Each row is a point. The ring and each string are closed loops that go straight from each point to the next, and from the last back to the first. Before rounding, they use only three directions, however many columns there are. Count how often each string passes through the ring. Passing back the other way cancels.

Ring (7 x 3):
[[ 52   1   2]
 [ 14  31 -13]
 [-17  31 -15]
 [-40  -3   8]
 [-16 -34  33]
 [ 26 -53  41]
 [ 55 -35  21]]
String:
[[ 23 -54  70]
 [ 29 -33  43]
 [ 51 -42  52]
 [ 19 -24  15]
 [ 12 -36   0]
 [ 43 -47   6]
 [ 76 -51  32]
 [ 69 -44  48]
 [ 32 -29  33]
 [  6 -33  19]
 [-19 -51  16]
 [-13 -65  49]]
Times through: 2
String, 29 rows:
[[ 16  66  -5]
 [-18  60 -24]
 [-52  43 -39]
 [-33  46 -12]
 [-12  26   8]
 [  5   7  16]
 [-19  -3  -1]
 [-50  -8 -19]
 [-69   4 -15]
 [-64  17   2]
 [-26  21  23]
 [  1   2  17]
 [-11  -4   4]
 [-48  -5 -21]
 [-74  28 -30]
 [-39  42 -12]
 [ -7  49   3]
 [ 19  16  17]
 [  5   2   4]
 [-23   8 -27]
 [-10  37 -35]
 [ 25  60 -20]
 [ 53  56   7]
 [ 44  51  -3]
 [ 28  54 -24]
 [  4  36 -34]
 [-12   1 -22]
 [  7   5  -1]
 [ 30  28  14]]
Times through: 2

Ring (7 x 4):
[[ 42  -9 -37  41]
 [ 10  -1 -42  13]
 [-32  -8 -35 -10]
 [-53 -23  -4 -21]
 [-29 -31  20  -6]
 [ 25 -39  10  42]
 [ 49 -34 -11  62]]
String:
[[  4 -13   9   0]
 [  3 -44  -7  41]
 [ 21 -59   3  66]
 [ 45 -65  10  85]
 [ 42 -20  20  27]
 [ 26 -16   7  18]
 [ 11 -30 -13  33]
 [ 14 -22  -6  23]
 [ 24 -43 -13  56]
 [ 47 -59  -4  87]
 [ 33 -59  -5  77]
 [ 40 -65  15  79]
 [ 23 -16  34   5]
 [  8 -17  18   2]
 [ -5 -38   4  25]
 [-25 -61  11  36]
 [-43 -45  42  -9]
 [-30 -18  32 -27]
 [-14  -7  17 -22]
 [-17 -16   8 -11]
 [-34 -41  -4  13]
 [-61 -54   6   6]
 [-23 -35  -4  13]
 [-55 -56  14   8]
 [-39 -34  35 -16]
 [-14  -9  41 -30]
 [ -2 -19  11   2]]
Times through: 4

Ring:
[[ 38  12 -50  12 -16  24   3  47]
 [ 40 -14 -30   5 -17  29  15  48]
 [ 19 -47   2  -6  -8  18  24   7]
 [ -6 -46  15  -4   6  -1  23 -39]
 [-34 -16   6   6  21 -25   9 -84]
 [-39   8 -16   9  21 -33  -5 -87]
 [-25  28 -47   8   9 -27 -18 -55]
 [ 13  32 -63  12  -8   2 -13  12]]
String:
[[  16   -7   16   35   19   16   37  -17]
 [   3   -4  -10   16    8    2   15  -23]
 [ -10  -39   -7  -15   -3   -8    7  -34]
 [ -31  -73   17  -32    0  -20   11  -68]
 [ -44  -65   34  -18   17  -29   18 -101]
 [ -34   -3   33   35   43  -22   29 -104]
 [ -15   14    2   33   28  -11   17  -62]
 [  -5   -3  -19    8    6   -6    5  -30]
 [ -25  -19  -18  -10    3  -21   -4  -55]
 [ -13   27  -14   34   24  -12    9  -54]
 [ -31   42  -17   37   34  -28    1  -85]
 [ -55   32  -34   11   25  -49  -21 -109]
 [ -51   14  -47  -11    8  -47  -30  -88]
 [ -31   -1  -47  -17   -3  -31  -24  -55]
 [ -10    9  -37    4    2  -13   -8  -32]
 [   0   49  -41   37   16   -6   -2  -26]
 [   0   77  -74   37   10  -12  -21  -16]
 [   1   50  -91    4  -13  -13  -35    4]
 [   0   -1  -69  -23  -24   -9  -26    5]
 [  -2  -19  -42  -20  -16   -7  -11   -8]
 [  11   15  -33   18    2    5    4   -3]
 [  36   54  -41   52    9   23   14   27]
 [  52   37  -57   32  -12   34    7   66]
 [  56    4  -58    5  -29   38    4   82]
 [  48  -34  -52  -23  -41   33    1   79]
 [  69   -8  -36   15  -24   51   23   92]
 [  54    7  -19   34   -4   42   30   56]
 [  33    9  -14   33    5   25   25   20]
 [  15  -19  -17    2   -6   11   13    4]
 [  11  -64  -12  -32  -23    9    9    9]
 [  15  -85    6  -36  -23   16   21   11]
 [  18  -68   24   -8   -5   20   36   -1]]
Times through: 0
